Every row gives one point. The window is the flat piece filled in between its corners: a triangle in 3 columns, a solid with four corners in 4, and so on. A path goes straight from each point to the next, and from the last back to the first. List the points from which the path goes on through the window.
In the rows, 128 means zero.

Window (4 x 4):
[[140 124 130 139]
 [137 136  87 151]
 [157 208 142  56]
 [ 84  96  81 129]]
Path:
(1): [131 169 124 126]
(2): [165 132 137  80]
(3): [163 159 120  86]
(4): [126 193 142 142]
(5): [112 163 101 147]
(6): [137 123  94 120]
(7): [169 162 116  93]
(8): [120 188 159 130]
(9): [103 136 107 139]
(10): [195  93 152 124]
(11): [192 157  83 102]
(12): [111 173 164 118]
(13): [ 99 160 116 116]
(14): [157 108  77 128]
(15): [160 116 125 103]
(16): [101 145 130 193]
Through the window after points: 1, 5, 9, 13, 15

Window, 6 rows:
[[100 101  84 137 141 154]
 [ 61 119  84 111  76 154]
 [ 86  96 140  84 153 165]
 [120  77 118 137 106 133]
 [134 192 139  86 116 200]
 [144 122 150 171 123  50]]
Path:
(1): [ 72 106 130 175  79 170]
(2): [128 122 149 161 131 144]
(3): [135 108 126 123 131 106]
(4): [ 87 128  92  61 123 121]
(5): [103 144 123 125 114 186]
(6): [ 76  54 146 165 114 164]
(7): [131 117 117 112 105 109]
(8): [133  83 123 124 138  85]
(9): [ 90 127 132 196  89 120]
(10): [ 96 117 141 136 121 190]
(11): [132 105 113 113 108 127]
(12): [120  77  86  94 137 105]
Through the window after points: 10

Window (8 x 8):
[[131 102 170 135 108 166 169   7]
 [ 91 176  83 114 184 117 102  95]
 [140 127 138 166  93 126 103 140]
 [122 114 161 114  92  91 142 158]
 [115 160  75 150 176  99 149 116]
 [137 154 168 124  85 149 167 121]
 [ 61 147  83 162 191 140 119 125]
 [162  94 143 113  83 153 140 153]]
Path:
(1): [ 98 121 129  68  60 112 127  91]
(2): [ 98 132  90 141 140 115 140 120]
(3): [131 158 140 154 198 113  91 134]
(4): [ 91 150 106 125 202 127 126 122]
(5): [115 160  66 183  76 111 124  90]
(6): [ 92 144 124 133  96 148 153 128]
(7): [139 145 142 136 161 132 131  94]
(8): [140 135 130 138 153 122 144 145]
(9): [105 136  62 129  95 119 143  82]
(10): [107 114 121 117  54 134 152 129]
(11): [136 136 160 150 162 101 114 132]
(12): [142 127 152 179 152 150 136 153]
Through the window after points: 4, 6, 8, 10

Window:
[[171 107 153  57 161  55 147 122 125]
 [105 108 164 142  93 161 148 102 156]
 [191 147 107 138 109  88 165  60 113]
 [142 159 114  80 211 111 183 151 160]
 [207 167 149  73 176 108 190  99  97]
 [ 82 161 175 168  83 130 113 110 140]
 [124 119 163 169  85 104 172 125 109]
 [138 163 123 160  82 179 124 158 140]
 [137 115 174 182 132 128 121 112 140]]
Path:
(1): [143 143 109 144 124 161 151 101 101]
(2): [166 168 176 150  84 100 153 121 168]
(3): [160 163 183 138 102 148 148 128 181]
(4): [ 97 149 129 164 117 127 140 113 104]
(5): [156 121 128 122 127 117 166  99  92]
(6): [152 155 172 133 120 114 167 117 147]
(7): [179 169 153 119 137 128 173 102 143]
(8): [130 132 156 109 149 100 139 117  86]
Through the window after points: 5, 7

Window, 11 rows:
[[126  98 179 133 113  83 137 153 211 152 131]
 [121 133 154 225 132 118 204 137 177 133 140]
 [139 181 113  59 192  44 168 110 126  94 149]
 [147 198 165 112 154  70 162 127 167  75 233]
 [123 111 149 211 157 106 124 149 108  91 148]
 [188 170 117  94  95  79 104  75 132  71  83]
 [ 68 158 160 105  81  97 157 137 168 126 130]
 [184 129 106 171 139  88 120 153 147 204 128]
 [110  74  74 144 143 117 161 123 126 143 143]
 [164 148 146 100 133 162 166  77  89 139  95]
 [ 64 105 132 126 116 180  72 136 195 128  72]]
Path:
(1): [117 151 136 136 148  94 126  85 138 136 117]
(2): [114 137 149 156 134 121 144  73 131 149 146]
(3): [126 109 105 131 123 106 174 167 156 116 119]
(4): [153 134 126 136 136 105 143 149 132 107 120]
(5): [134 143 152 154 132 113 132  83 120 107 130]
(6): [122 141 140 150 146  80 124  82 140 107 130]
(7): [163 160  91 103 115 144 189 182 122 116 135]
(8): [154 138  89  84 131 145 146 154 168  84 121]
(9): [ 84 139 163 152 143  62 127 103 136 173 130]
(10): [133 151 142 130 141 114 145  82 118 126 135]
(11): [163 144 145 108 135 142 181 135 132 123 113]
(12): [146 116 140 141 128 139 158 167 119 102 137]
Through the window after points: 2, 4, 8, 10, 12

Window (12 x 12):
[[130 161 152 113 132 160 126  92 115 102  90 173]
 [181 143  79 180  80 187 158 131 140 141 161 169]
 [101 147 129 166 102  62 172 141 199 141 194 152]
 [140  79 127 135 127 130 106 166  43 152 149 111]
 [136 128 139  79 123 117 137 135  91 100 155  96]
 [104 148 105 159 125 194 187 147 139 126 162 106]
 [ 54  73 133 123  84 170  54 130 171 156 125 107]
 [185  76 169 104 176  81 137  76  97 130 174 119]
 [130 109 149  85 128 166 137 198  91  80  94 151]
 [121  94 110  81 135 124 158  96 108 122 128 145]
 [144  98 149 193 108 100 134  86 124  96 155 118]
 [ 98  99 123 100 119 150 111 107 155 165  85  65]]
Path:
(1): [101 101 213 128  87 109 199  63 161  99 133 144]
(2): [184 143  31 176 143 160  84 185  86 144 182 129]
(3): [118 108  89 139 123 138 118 126 125 109 162 122]
(4): [112 134 149 130 109 162 162 140 139 140 141 114]
(5): [ 84  81 183  99  95 103 185  89 112 142 146 129]
(6): [151 137 104 144 155 154  94 142 126 106 128 110]
(7): [140 111  87 110 157 152 124 157 113 120 136 104]
(8): [116  98 192 145  63 138 135 124  85 148 120 152]
(9): [132 109 148 118  94 135 123 108 114 128 147 135]
(10): [109 102 113 159 162 122 138 138 141  92 118 107]
(11): [ 97 103  99 129 162 171 115 151 151 104 136 134]
(12): [144 125 154 119  47 122 148 124  72 155 114 111]
Through the window after points: 3, 7, 9

Window (14 x 14):
[[136 165  74 161 112 149 131 121 118 128 114 125 194 133]
 [120 178 111 160 126  96 146 159 189 137 144 192 114 141]
 [148 167  65 107 175 137 107  87 154 155 162 121 178 150]
 [141 165 121 166  52  93 109 107 223 147 137 152 106 174]
 [164 161 103 125 155 181  77 160 153 130 126 127 173 174]
 [173 149  91 131 170 161  86 106 153 101 104 127 166  75]
 [114 106  73 160 162 182 101 121 166 123 156 114 156 136]
 [134 134 116 170  96  91 101 108 151 175 117 212  90 173]
 [114 146 158 139  49  91 102 110 179 108 173 227 134 164]
 [136  74 158 122 117   7 112 181 126 117 107 123 125 104]
 [202  84 146 140 103  38 160 156 110  74 138 144  91 128]
 [129 187 135 140 144 192 103 102 128 145 159 104 143 120]
 [134  90 130  75  74  42 149 164 120  74  94 149  64 125]
 [160 127 115 119 155 188 153 111 167 166 115 129 187 126]]
Path:
(1): [153 124 110 132 111 123 118 133 143 152 145 146 141 132]
(2): [151 143 127 139 100 107 100 141 146 149 152 163 129 132]
(3): [131 126 123 141 110 107 158 133 165  85  94 144 119 143]
(4): [150 142 125 139 156 151 134 103 165 138 104 137 140 159]
(5): [145 113  84  92  90 113 128 167 141 155 180 146 197  70]
(6): [142 157 108 130 118 108 112 131 146 144 139 149 129 105]
(7): [131 112 126 148 118 108 116 135 154  77 126 138 122 199]
(8): [103 135 126 149 162 114 133 127 149 103 112 143 128 177]
(9): [203 136  87 119  66  92  95 132 143 135 167 142 135  81]
(10): [150 102 128 146  99 110 128 176 114 157 171 161  88  95]
(11): [138 147 119 116 119  89 132  85 171  83 100 142 148 158]
(12): [157 138 136 150 139 115 138 117 158 106 101 154 126 153]
Through the window after points: 4, 12

Window:
[[140 119 174 153 123 177  74  79  62 172  90 162 180 172]
 [112 132 120 139 133 169 148  94  95  93 198 163 157  87]
 [ 87 130 116  84 119 136 118 170 113 177 110 172 108 140]
 [123 165 102  69 176 125 118  67 149 104 181 138 109  83]
 [177  78 106 108  99 145 168 132 121 105 157 114  88 115]
 [ 91  98 147 127  75  84 124 161 150 164  97 165 133 130]
 [131  96  85 109 163 138  86  86 118 146 204 152 185 128]
 [ 91 101 118 136  76 158 134 198 179 155 127 109 166  76]
 [108 152 198 168 113 113 151 192 132 195 102 115 131 167]
 [102 142 118 104 107 133 185 120  96 133 141  89 149 117]
 [131 195 134 137 139 105  48 122  74 161 162 107 146 110]
 [ 95  94 117  95 121 135 138 198 118  77 128  75 145 113]
 [122  92 211 138  82 149 133 117 102 176 172  96 114 157]
 [123 126 119 143  67 172  85 143 114 116 117 131 168 190]]
Path:
(1): [132 127 141  82 106 148 143 151 128 127 163 134 153 138]
(2): [175 112 135  82  86 113 139 187 103 124 130 170 187 131]
(3): [ 51 130 147 171 145 160  90  88 136 162 150  94  90 125]
(4): [ 87 135  82 181 156 158  95 153  77 141 100 139  90 134]
(5): [115 115 162  93  95 134 128 139 122 167 149 135 134 139]
(6): [139 145 143 100 100 138 132 126 121 138 136 158 145 135]
(7): [ 62  83 100 133 160 151  98 135  96 163 166 116 125 116]
(8): [105 112 129 150 117 162 103 136 107 144 102 132 130 125]
(9): [154 128 156  74 106 103 137 148 146 161 211 148 178 153]
(10): [176 130 164  70 132 103  79 121 119 142 167 127 181 126]
(11): [ 73 115 108 190  82 192 161 121  99 160 114 150  92 147]
(12): [ 94 114 110 149 123 122 108 153 124 141 138 106 133 110]
Through the window after points: 4, 6

Window:
[[ 40 168 126 114 140  68 130 125  84  97 118 128 108 145]
 [ 77 164 125 125 162  86  70  97  87 133 133 144  58 122]
 [ 76 126  87 128 139 105 122  99 156 130 126 135 166 181]
 [122 114 145  71 153 165 111 125 146 143  53 164 132 137]
 [130 156 210 126  97 106  76 163 103  94 168 122  95 101]
 [114 110 168  92 131 156 149 147  72 115 190 180 225 116]
 [164  66 152 140 112 135 168  83 132 153 134 127  94 123]
 [128 103  94 108 170 187 148 157 138 141 155 134 103 157]
 [109 149 157 104 171  95 100 141 188  91 122 125  73  60]
 [131 120  99  95 120 139 105 133 112 102  74 184 120 124]
 [100 113 145  76 148  78 109 105  92  86 176 120  87 134]
 [137  89 193 114 125 102 133 159 178 118 113 204 140 129]
 [ 99  68 123 116  99 133 106 184  96 152 107 148 187 119]
 [ 86 104 162 167 200 130  93 160 113  77 122 106 175 106]]
Path:
(1): [ 63  90 163 107  88 161 117 116 132 142 135 203  86 159]
(2): [ 71  65  94 119 131 195 114  77 153 109 187 144 121 113]
(3): [154 150 172 111 148  70 125 166 110 125  56 143 121 129]
(4): [147 130 105 153 194  71 122 136 115 128 164 129 154  91]
(5): [ 90 116 169  85 125 151 120 117 133 104 107 152  97 153]
(6): [ 79 106 165 139 120 139 111 141 121 112 156 160 115 136]
(7): [172 124 128  74 176  47 138 119 135 109 105 125 133 101]
(8): [139 168 137  93 154  62 124 126 111 112 119 119 110 129]
(9): [ 42 114 136 125 131 127 108 125  91 110 142 155 117 132]
(10): [ 65  98 113 139 131 167 116 130 144  49  92 105 104 102]
(11): [141 136 141  91 168 107 117 149 126 170 154 163 116 135]
(12): [131 136 135  95 163  92 124 160 124 137 137 128 132 143]
(13): [101 108 155 116 123 135 112 125 114  98 116 171 117 105]
(14): [ 53  61 175  82 142 157 110 124 180 153 134 154  93 112]
(15): [164 149 122 119 142 106 131 142  76  93 131 146 158 142]
(16): [171 139  96 125 181  84 143 131 103  98 104  83 142  99]
Through the window after points: 2, 8, 10, 14, 16

Window (14 x 14):
[[126 104 152 138  96 138  85 124 192  86  73 142 175 107]
 [166 144 204 159 183  88  82 179 112 111 151 130  86 109]
 [ 93 136  80 127 133 127 166 141 112 155 111  64 140 106]
 [151  98 115 150  99 123  77  99 119 192 163 115 224  92]
 [170 121  66 128 114 179 119  72 117 155  82  91 106 156]
 [173 145 107 135 157 168 142  68 109  89 129 176 107 100]
 [180 109 103 121  92 193 170 105  96 144 135  95 150 112]
 [152 141 104  77  86  95  55 134 112  74  72 131  91 140]
 [ 81 149 174 151 132 123 163 208 142 239 135 120 171 122]
 [113  66 130 108 174  71 135 179 109 149 125 113 120 176]
 [163 110 123 160 112 141  71 180 120 158 214 127 112  91]
 [143 111 116 127  83  99 146 110 128 195 147  88  71 140]
 [178 147 100 109 146 163 153 141 150 149 116 118 129  57]
 [159 102 131 180 113  99  88 152 100 125  59 157 130 118]]
Path:
(1): [219 187  86 160 108  82 100 143 132 138 109 122 202 101]
(2): [101  73 141 129 133 168 148 128 119 183 151 105  86 123]
(3): [128 113 129 118 149 116 104 129 117 158 130 128 115  97]
(4): [150 133 113 172  94 132 125 163 146 126 119 108 145 160]
(5): [168 131 115 142 121 129 137 139 122 144 119 130 136 134]
(6): [131 112 127 128 133 137 109 130 124 127  99 114  87  98]
(7): [129 106 127 144 126 141 109 127  92 159 116 114 124  96]
(8): [175 118 110 142 102 125 115 129 129 135 106 130 154 133]
Through the window after points: 7

Window, 14 rows:
[[130 198 105 126 150 169 129 150 172 119  63 151 153  84]
 [141 187  78 103 128 154 110 119 136 130  86 139  83 176]
 [183  72 173 135 167 110 155 162 160 141 137 122 169 114]
 [ 94 154 162 115 109  94 127 137  95  98 158 106  70 122]
 [198 136  82 185  96 156 129 170 126  60 109 136  76  96]
 [168 116 192 123 138 122 126  55 149 107  86  89 141  78]
 [161 156 152 134  80 108 133 147 161 142 149  96 120 109]
 [167  85 118  68  82 198 102 136 130  64  75 150 121 132]
 [147 172 134 112  85  97 169 187  93 123 149  75 172 120]
 [ 79 145 138  91 155 201 134 134 142 129 134  84 161 199]
 [140 108 149 115 136 145 186 148 169 129  78 117  70 167]
 [135 120 101 127 126 118 141 112 133 163 123 128 151  27]
 [144 186 149 113 125 146 187 129 147  42 178 120 166 124]
 [ 63 107 101 143 170 146 114  87 189  81  83 136 136 169]]
Path:
(1): [149 143 125 108 146 157 104 130 146  79 117  82 127 106]
(2): [137 138 136  67 150 139 164 154 206 108 127  32 135 147]
(3): [125 149 136 182 120 132 120 106  88 129 110 193 117 116]
(4): [133 134 156 154 120 146 154 125 125 124 122 129 129 129]
(5): [153 120 125  82 130 124 133 148 179  77 112  93 132 113]
(6): [180 141 115  97 152 132 145 143 155  72 147  86 143  97]
(7): [ 89 136 130 169  90 158 135 123 113 149  66 173 111 123]
(8): [155 162 145 131  96 155 185 134  93 104 129 136 129 151]
(9): [144 132 108 123 157 128  82 152 207  86  90  96 101 121]
(10): [154 148 111 129 145 155 132 136 161  95 108 110 113 117]
(11): [111 135 148 156  58 141 134 147  91 118 102 163 158 124]
(12): [121 124 144 140 100 133 181 152 146 133 109 160 136 142]
Through the window after points: 10

Window, 14 rows:
[[133 121 119 145  71 114  87 122 160 113 124 180  85  95]
 [141 112 101  98 173 126 187 156 108  84 137 199 135 144]
 [145  60 134 115 156  94 167 124  64  91 135 133 102 121]
 [163  98 118 111  82 138 131 170  60 155 112  81 117 165]
 [ 92 134 101  97 169  86 154 119  86 121 146 152 140 115]
 [155  95 131  99  95 167  96  67 167 136 132 166 120  90]
 [ 86  84 150 159  81 176 102  82 146 186 173 234  87  91]
 [ 91 113 192  94 164  97 123 113 124  41 104 156 152 170]
 [152 118 156 144 129 167 111 142 144  95 106  14  77 165]
 [171 128 203 181  66 149 106 146 145 149 141  70 131 103]
 [156 136 165 160  86 128 117  74 176 181  98 178  85 118]
 [167 102 130  94 177 125 108 182  58 144 133 131  97 123]
 [ 99 123 148 126 174 128 157 141  64  60  64 142 152 112]
 [120  79  92 135 200  85 135 142  99  90  97 167 176 150]]
Path:
(1): [138  76 137 104 117 120 141 145 131 141  98 152 104 110]
(2): [154 144 116 166 119 150 114 102  92 121 159 131 121 136]
(3): [130 132 130 139 156 100 134 114  91 108 139 144 132 157]
(4): [128  83 128 111 133 138 153 174 114 119 103 150 112 108]
(5): [112  89 169  78 142 140 150 158 119 135 118 108 136  78]
(6): [139 105 115 142 112 118 121 108  98 121 131 189 113 144]
(7): [130 177 112 114 155 130 110 116  71  90 152 148 121 118]
(8): [110  40 139 121 126  96 172 135 147 142 104 154 124 121]
(9): [116  81 191  98 131  91 157 143 137 148 127 172 107 103]
(10): [133 127  94 159 113 162 107  96 117 107 129 148 130 135]
(11): [156 171 115 168 176 105  72  93  82  95 120 110 118 180]
(12): [115  86 151 106 121 149 159 144 127 110 109 130 117 102]
Through the window after points: 7, 11

Window, 14 rows:
[[ 95 148 172  84 106 164 123 179  78 101 133  70 174 144]
 [104 158 159 102 106 108  86 115 108 121 120 103  48 105]
 [215  93  77  96 128 134 134 139 190 113 140 208 111 131]
 [ 98 152 108  95 156  79 105 137 137 154  81  70  94  94]
 [ 84 159 141  91 100 150 133 163 108 128 118 169 159 211]
 [154 153 110 130 171 105 108  85 144 111 136  90  99 142]
 [112 155 107 104 117 119 145 144  96  82  87  59  73 146]
 [ 93 123 108 121  92 177 119 174  88 157 150  94 134 180]
 [109 156 118  89 193 126 159 106 101 119 131  97  45  86]
 [ 92 112 182 139 103 213 133 177 113 127  85 136 153 191]
 [200 162  79 148 107 133 148 108 155 138 116 202 125  97]
 [174  94  96 153 139  63 163 111 144 115 143 181 103 103]
 [ 84 139 170  94  63 175 170 141 148 143 126 103 143 177]
 [132 112  55 133 129 126 123  96 172  83 135 181 121  94]]
Path:
(1): [ 91 181 109 119 124 192 105 214 150 142 154  93 110 113]
(2): [115 131 135  96 119 110 147 113  99 106  93 121 118 165]
(3): [118 130 131  85  97 115 151  75  83 102 109 121 114 130]
(4): [115 152 115 125 173 145 148 174 158 136 136 103  71 120]
(5): [132 145 121 118 128 113 130 151 158 107 147 147 111 148]
(6): [182  90  96  84 127 151 129  92 111 140  94 153  70  83]
(7): [130 119 132  75 114 111 117 120  94 135  86 137 154 127]
(8): [114 146 116 131 132 159 138 147 148 108 146 134  84 145]
(9): [102 195  97 168 147 154 138 189 161 149 127 133 114 132]
(10): [133  99 154 103 100 159 130 125 110 116  94 137 132 155]
(11): [101 127 101  93 135 104 125  89  68 144  88  90 126 151]
(12): [123 147 156 123 128 163 127 181 181  97 169 116  77 124]
Through the window after points: 1, 3, 5, 7, 9

Window (14 x 14):
[[ 76 138 109  87  96 144 151  74 121 158 134 121 108  97]
 [176 139 139 122 140 151 107  77 117 150 141 110 107 124]
 [107 128 123 127 123 142 112  85 101 137 109 129 165 165]
 [110 110 111 133 145 112 110  79 171 148 176  99 132 130]
 [129 131  79 135 153 149 142  74 102 126 119 107 153 100]
 [151 155 116  89 159  89 134  80 139 131 147 144 142 145]
 [110 192 123 134 112 155 229  67 210 164 118 133  84 184]
 [ 70  47 110 170  73  68 181 147 247 176 124 178 146  90]
 [165 138  82 137 106 124 169 186 145 104 159  94  62 232]
 [122  76  77 192 118 135 121  32  49 128 172 154  87 168]
 [ 91 120 121 151 150 110 121 162 135 151 154 156 123 124]
 [111 126 133  93 147 140  91  86 159  62 173 181 140 125]
 [110 119 134 129 157 114 118 119  96 123  93  86  75 144]
 [108  71 145  97 187 150 125 123  81 141 123 126 119 151]]
Path:
(1): [118  86  72 116 125  92  87 135 169 146  95 144 107 152]
(2): [154 106  84 131 152 139  89 129 138 136 125 152  80 153]
(3): [ 62 145 162 128 113 116 219  93 119 133 146 104 164 134]
(4): [127 123 136 134 137 144 145  92  95 122 173 127 141 135]
(5): [112 115  76 139 136 130 129  82 127 141 104 125 125 126]
(6): [104 114  82  96 136 123  73  62 171 103 103 146  85 146]
(7): [121 124 144 120 148 140 137 112 119 107 169 144 142 129]
(8): [125 113 146 145 137 130 158 101 112 132 154  95 126 134]
(9): [103 152  62 114 110 128  95  68 146 149 108 169 100 151]
(10): [121  88  79  97 138 154 148 121 164 147 144 168  89 147]
(11): [103 139 150 154 128  96 129 111 129 125 135 112 122 143]
(12): [101 143 169 166 124 177 213  63 101 137 191 108 122 131]
Through the window after points: 4, 6

Window, 14 rows:
[[130 112  61  87 149 108 149 123 148 118  76 103 112 138]
 [169 174 122 118 160 110 138 139 100 167  68 124 165 120]
 [152 127 197 204  50 129 140 149 163  59  67 107 172 151]
 [119 174 139 146 161 163  85 179 118 107 175 159 144 132]
 [182 136 152 169  77 166 136 148 101  55 155 141 155 108]
 [179 133 160 107 164 126 118 117 148 165  60 125 107  96]
 [152 135 177 191  86 121  70 141  92 110 186 127 162 132]
 [134  98 166 146 157 138 157 114  95 151  33 123 138 123]
 [135 161 103  94 136  93 125 117 102 120  74 177  80 136]
 [124 146 115  94 168  69 157 165 109 127  85 119  79  94]
 [150 141 160 219  55 159 141 148 134 136 132 143 145 112]
 [ 98 132 154  76  84 111 172 120 150 100  92 119 151 126]
 [131 171 137 178 147 111 122 109 128  85 175 158 150 105]
 [148  95 111  90 139  83 171 157 153 114  97 170 142 141]]
Path:
(1): [140 118 106 133 117 104 100 133 127 109  71 146 111  66]
(2): [140 160 143 116 129 118 166 130 122 117 110 131 136 193]
(3): [148 157 154 131 115 113 149 153 124 113 112 129 130 152]
(4): [118 119 132 142 141 121 101 112 104 118 106 163 132  72]
(5): [165 147 133 154 101  86  81 154 151  64 103 119 192  52]
(6): [138 150 146 146 121 139 150 127 119 114 143 148 118 151]
(7): [158 211 172 145 180 135 176 146 107 143  77  84  94 156]
(8): [139  74 122 125 115 116 113 121 115 134  76 165 178  93]
Through the window after points: 1, 7

Window (14 x 14):
[[176 124 121 152 130 115 135 178 158 116 165  71 134 155]
 [104 101  85 168 105 126 151 181 118 136 128  96  86  49]
 [114 149 118 148 138 170 111 115 136 174 133  79 133 138]
 [171 148 124 234 161 117 169 135 125 163 145 141  74 130]
 [176 153 119 160 135 128 132 141 161 137 118 123 211  76]
 [160 229 122 144 109 143 163 132 138 110 112  90  91 137]
 [119  95 125  95 184  94 130 154 148  95 165 144 183 149]
 [133 194 128 125 105 113 107 160 209 107  87 129 146 124]
 [141 115 149  81 127 121 102 117 144 159 159 103 135 102]
 [161 122  93 149 107  71 147 145 109  86 124 141 192 152]
 [101 147 112 133  96 136 166 139 133 140 176 162 116 112]
 [131 111  66 155 125  87 114 146 181 106 166 131 115  38]
 [ 43 155 101 172 116  86 151 143 106 184 135 104 145  69]
 [ 81 188 186 102  88 162 103 107 108 105 188 139  78 120]]
Path:
(1): [120 144  91 132 136 107 105 204 107 160 176 141 124 119]
(2): [162 132 134 162  96 115 169  75 155  73  91 104 187 118]
(3): [146 135 124 147 135 109 139 133 168 112 122 116 176  82]
(4): [156 154  96 156 126 140 117 162 130 160 161 125 146 113]
(5): [149 211 103 186 164 117 104 149 154 185 165 130 127 126]
(6): [117  96 132 135 101 138 171 125 124 116 134 122 111 114]
(7): [126 112 139 223 115 128 188 100 173 110 162 144 128 121]
(8): [112 153  92 121 118 121 124 174 121 137 136 113 123  97]
Through the window after points: 1, 3, 5

Window:
[[ 94 119 141 132 121 125 111 117 104 100 123 158 152 120]
 [157 101 144  84 163 142 133 195 124 132 132 112 174 159]
 [171 171 119 146 134 111 155  96 193 116  50 100 150 139]
 [156 144 109 111 105 119 137 101 170 102  59  19 161 101]
 [112  48 116 158 156 146 141 149 107  98 121 176 104  92]
 [119  83 121 120 134 155 103 104  72 113 100 174  46 130]
 [ 97  99 108 105 198 103 135 137  89  93 158 183  83 106]
 [150 116 130 138 126 114 159 164 117 163 171  89 145 154]
 [161 165  80 108  98 149 137  84 230  90 109 112 137 115]
 [192 154 105 127 126 138 138 169  90 129 126 113 162 110]
 [169 158 145 141 115 131 138 114 177  47 105  84 121 128]
 [177 132 137 111  72  80 118 108 185 100  60 106 114  90]
 [ 86 128 130 114 122 154 158 159 104 112 100 171  64  97]
 [175 136 172 110 175 150 156 123 151 147 164  98 179 100]]
Path:
(1): [123 115 165  87 138 109 182 107 100 103 119 142 162 118]
(2): [137 123 117 143 134 140 119 145 133 109 118 146 101 116]
(3): [124 176 114 120 114 106  55 136 215 104  59  66 133  98]
(4): [163 118 130 119 108 119 158 108 137 101 101 110 133 113]
(5): [106 116 133 120 117 134 175 121 101 110 125 137 125 116]
(6): [146 121 107 111 162 150  39 175 159  99 108 156  74  92]
(7): [119 179 120 127 139 145  64 140 195 114 128  79 157 125]
(8): [179 111 130 108 117 120 186 118 108 105 104 129 129 115]
Through the window after points: 3

Window:
[[146  75  99 174 107 101 153  98 183 150 165 127 153 131]
 [ 94 148  98  67 176 130 149 110 135 174  73 120 139 150]
 [137 160  55 137  90 130 121 204 118 151 173 115 159 145]
 [179 117 144 113 107 172 173 145 148  95 151 149 164 126]
 [162 130  53 140  69  77 196 124 147 131 123  85 123 164]
 [143 120 152 111 188 110 187 139 137 105  70 118 153  92]
 [114  96 156 108 134 134 122 106  65 194 207 130 155  96]
 [115 159  97 111  67 103 124  64 145 152 112 210 145 100]
 [162 120 170  50 178 113  61 189 105 118 139 114 140 115]
 [160 149 117 130 155 134 113 128  85 111 192  87 152 140]
 [ 93 144 146 141 133 142 155 108 144 153 201 125  83 148]
 [104  95 103 161  93 120 178 151  86 129 148 109 179 183]
 [119  40 108 161  84 146  87 113 144 167 138 118  84  97]
 [121 137  92 128  80  94 120 130 159 176  64  76 166 131]]
Path:
(1): [118  89 115  93 135 110 142  86 133 102 156  96 140 117]
(2): [102 116  72 102 121 103 179 116 174  94 162 131 181 116]
(3): [140 133 132 150  98 134 126 113 112 180 116 125 117 137]
(4): [161 119 130 131 135 133 131 139 107 143 102 173 115 106]
(5): [ 97 147 117  76 119 102 108 110 156 147 225  57 159 142]
(6): [112 141  92  97 112 155 119 165 137 121 154 132 198 109]
(7): [151 122 110 149 130  96 159 143 124 154 118 106 112 140]
(8): [139 112 124 152 111 123 146 132 136 167 121 130 132 133]
Through the window after points: 6
